Each row of a before or after table is a point. The points were changed in one or more steps. Then noise was added and the rows were shuffled. The steps act on columns, c1 being the first. What was done? A step turns or swaps two columns, mirrors them in a line or flattens them onto one, adds a multiple of one to another, or multiplies or shifts one. Angles are multiples of 10 degrees, from the lower column toward the higher: turns from -170 to 170, lines from 10 to 170 but not 90. Use the fewest steps. Two steps may share a column if one is a turn and the other turns, adds or multiplies; they go together, in the order done. Otherwise the lowest column goes first.
In the rows, 128 means zero.

Before (11 x 2):
[[155 128]
 [101 106]
 [ 88 161]
 [145 139]
 [ 91  94]
 [157 116]
 [138 103]
 [ 91 162]
 [157 112]
 [ 96 164]
 [101 150]]
After (11 x 2):
[[ 35 144]
 [ 58 138]
 [ 60 117]
 [ 26 141]
 [202 122]
 [170 131]
 [197 128]
 [200 126]
 [ 35 115]
 [ 46 140]
 [151 118]]
Steps: multiply c1 by 2.5; multiply c2 by 0.4

Before:
[[175 120  83 136 119 108]
 [120 168 100 100 124 154]
 [108  88  94  89  98 139]
 [158  52 127 238 176 103]
 [141  76  94  83 151 145]
 [111 152 125  85 120 141]
 [131 157 134  78 110 100]
 [119  75 136 192 136 138]
 [171 156 133  97 103 141]
 [171  97 116 130 111 139]
 [170  96 115  93 139 140]]
After:
[[202 144 101 183 150 104]
 [ 45 156 121 142 158 111]
 [ 78 152 103 193 114 100]
 [150  80 109 132 131  91]
 [137  76 128 162 146 156]
 [ 20 248 119  73  93 153]
 [144 205 139  99 116 120]
 [ 18 135 121 174 130 111]
 [ 49  88 139 141 169 119]
 [ 26 144  79 127 155 130]
 [177  89 127 153 130 118]]
Steps: turn c1 and c5 by 160 degrees; multiply c1 by 2.5; turn c2 and c4 by -150 degrees; mirror c3 and c6 in the line at 10 degrees

Before:
[[ 78 112 211 141  30 142 155  88 137]
 [148 184 117 120 155 130 177 141  77]
 [133 181 126  82 174 102 100  73 158]
 [121 183 111 138 160 133  69 123  79]
 [ 76 163 248 165  69 190 143 123 202]
 [105 129 125  71  97 202  94  82 119]
 [ 55 169  63 111 162 130 152 117 121]
 [129 195  51 155 125 171 114  82 105]
 [123 124  66 134 204 125 128 114 147]]
After, 9 rows:
[[129 123  68 133 202 127 144 113 135]
 [134 187 111 138 166 115  83 105  66]
 [192 168  61 110 160  92 125 101 157]
 [138 184 127  82 172 154 165  58 103]
 [101 197  52 150 128  91 104  59 113]
 [163 112 207 143  24  85 132  87 154]
 [110 189 121 124 156 133  79 114 177]
 [107 129 123  72 104  53 122  83  95]
 [144 159 249 179  71  44 200 103 148]]
Steps: turn c1 and c6 by 150 degrees; add -0.3 times c2 to c8; swap c7 and c9

Before (10 x 12):
[[145 130 118 158 120  82 129 138 139 103  81 114]
 [158  99 158 138  86  89 200 129 117  75 125 121]
 [ 88 108 194 110 178 113 152  80 128 194 163 137]
 [169  93 198 112 120 119 117 116  60 164  99  92]
 [200 126 134 116 100 104 174 142 167  89 136 106]
 [141 168 153 124 102 130 188 147 160  74 117 139]
 [144 141 146 118 177 133 147  83 105 112 169 130]
 [178 125 138 168 157 145 187 150 156 101 143 163]
 [ 91  89 165  57 188 123 167  81  81 187 113 104]
 [135 137 120 142 139 157 176  73 151 150 151 171]]
After:
[[137 107 162  64 243 124 168  75  90 138 162  99]
 [148 139 118 144 146 159 170  74 150 141 119 173]
 [176 124 200 108 112 120 122 121  77 167 171  93]
 [144 136 143 170 182 152 184 153 146 138 113 163]
 [130 149 151 114 227 130 152  91 147 135 170 133]
 [116 176 156 123  80 128 187 143 134 117  94 137]
 [154 135 132 117  69 102 172 140 166 145 105 106]
 [118 112 160 134  39  87 207 134 122 114 141 124]
 [121 123 116 156 115  84 124 140 107 124  93 116]
 [138 140 196 108 235 117 153  81 156 134 146 133]]
Steps: flatten c1 and c10 onto the line at 40 degrees; add 0.5 times c3 to c2; multiply c5 by 2; add -0.3 times c12 to c11; turn c9 and c11 by -50 degrees

Before, 8 rows:
[[144 100  88 161 100 137 111 168  59 140 209 111 116 178 116 121 109 118
  124 164]
 [132  90 125 156 116 115 139  82 153 152 109 133 120 127 121 132 148 101
  140 169]
 [119 151 116 139  75 112 116 137  38 130 113 117 146 109 118   7 121 113
  114 123]
 [ 95 129 105  55 239 177 118 169 153 135 144 120 121 119 116 122 105 144
  135 141]
 [111 115 193 154 118 112 141 177 144 163 129 121 120 116 141  97 135 105
  135 138]
 [101 158  85 160  71 115 139 156 155 147 161 117 146 173 122 113 157 156
  138 146]
 [124 153 128 156  84 124 130 115 153 205 106 174 139 108 117  93 107  98
   63 152]
 [120 158  91 163  71 159 125 128 130 135  97 127 130 111 113 113 120 152
  140 130]]
After (8 x 20):
[[ 96 182  92  58 219 115 117  88 155  90 145 119 137 120 113 124 107 144
  142 125]
 [125  84 150 156 107 148 129 138 152  75 107 108 115 174 114  93 107  99
   55 102]
 [104  90 193 158 119 139 138 105 152 125 163 172 146 111 120 111 156 156
  142 103]
 [120  88 187 164 114 119 123 126 131 105  97 113 128 126 113 115 118 152
  147 125]
 [120  90 166 139 103 134 116 129  39 137 109 107 150 117 121  10 120 110
  111 121]
 [113 120  75 154  83 144 143  80 143 111 132 116 140 119 139  99 133 108
  128 125]
 [144 151 178 162 107 130 110  79  59 117 207 179 121 112 117 120 110 117
  124 106]
 [133 158 138 156 100 136 135 153 154 121 109 126  75 133 124 133 149 102
  133 102]]
Steps: turn c3 and c5 by 150 degrees; turn c2 and c5 by 150 degrees; turn c6 and c10 by -140 degrees; multiply c6 by 0.4; turn c13 and c20 by -140 degrees; turn c8 and c13 by 150 degrees; swap c12 and c14; add 0.3 times c18 to c19

Before, 10 rows:
[[118 107 120 129 115 143 124  62 144 128 121 144 146 174 137 121  94 145
  174 119 107 118 121 136 138 140 122 136 102 119 110 165]
 [123 117 117 102 102 125 120 118 130 111 110 140  81 129 137 118 126 125
  118 120 146 138 134 120 126 120 142 146 162 136 118 128]
 [123 117 146 136 136 181 124 137 145 106 112 128 136 130 136 107 137 114
  125 122  90 143 125 127 120 125 140 128 143 126 109 134]
 [139 128 153 119 107 109 117 131 134 104 114 106 143 135 132 118 131 134
  129 132 140 141 131 149 146 116 101 144 112 144 108 157]
 [121 114  75 103 131 113 249 131 122 106 123 153  58 141 140 123 138 132
  116 134 133 128 127 127 118 124 145 176 126 136 101 140]
 [127 133 109  95 102 151 136 155 121 142 111 140 118 127 122 121 139 102
  123 107 140  95 123 120 154 144 153 137 139 101 106 133]
 [113 132 141 100 136 132 161 140 121 201 121 148 145 128  65 125  55  98
  111 151 147 127 123 115 146 116 130 145 124 142 141 147]
 [147 111 140 104 139 120 135 153 144 129  78 145 164 131 131 121 137 122
  122 200 145 132 133 127 123 133 144 128 162 116 156 136]
 [121 127 149 125 147 111 141 136 138 140 124  70 132 144 132 121 126 131
  118 112 145  93 136 210 136 127 132 152 141 145 119 148]
 [118 126 154 139 212 122 123  84 116 141 119 146 102 128 132 103 127 142
  128 111 111 144 125 121 131 116  95 141 140 143 188 131]]
After, 10 rows:
[[165 108 120 129 115 142 124  63 143 137 119 144 146 174 131 151  95 145
  172 121 119 119 114 135 137 141 122 135 128 119 109 118]
 [134 113 140 103 138 120 133 154 145 130  77 145 164 132 130 107 136 122
  123 202 135 133 152 128 121 132 145 127 115 118 156 146]
 [138 115  74 101 131 111 249 131 122 128 123 152  58 142 150 131 139 134
  116 136 132 130 130 116 119 124 146 176 122 136 103 120]
 [131 128 152 141 214 122 124  86 117 137 120 147 102 127 117 136 127 145
  127 109 120 143 147 127 132 118  95 142 109 144 188 117]
 [147 127 149 126 146 112 142 139 140 136 125  69 130 144 122 121 125 131
  119 110 135  93 142 217 135 126 131 153 124 146 119 121]
 [129 115 119 103 103 124 120 119 131 128 112 140  81 129 146 109 125 126
  119 120 135 136 153 112 128 121 141 147 116 135 118 125]
 [147 133 142  98 138 131 163 140 123 111 121 150 146 129  34 135  54  98
  111 152 135 127 125 152 144 117 132 145 126 141 140 113]
 [135 118 147 134 136 182 125 139 147 126 113 129 135 129 151 128 137 115
  127 123 112 141 144 115 120 126 141 128 109 127 111 122]
 [133 134 110  94 102 150 136 155 122 131 110 138 118 129 113 124 141 102
  123 109 132  95 136 128 154 144 153 136 115 101 105 128]
 [158 129 154 119 107 109 118 132 135 119 116 105 142 136 149 146 128 131
  130 131 132 141 129 137 145 116 102 146 132 143 106 139]]
Steps: swap c1 and c32; add 0.5 times c10 to c24; turn c10 and c15 by -60 degrees; turn c16 and c29 by 130 degrees; turn c23 and c29 by 50 degrees; multiply c21 by 0.4
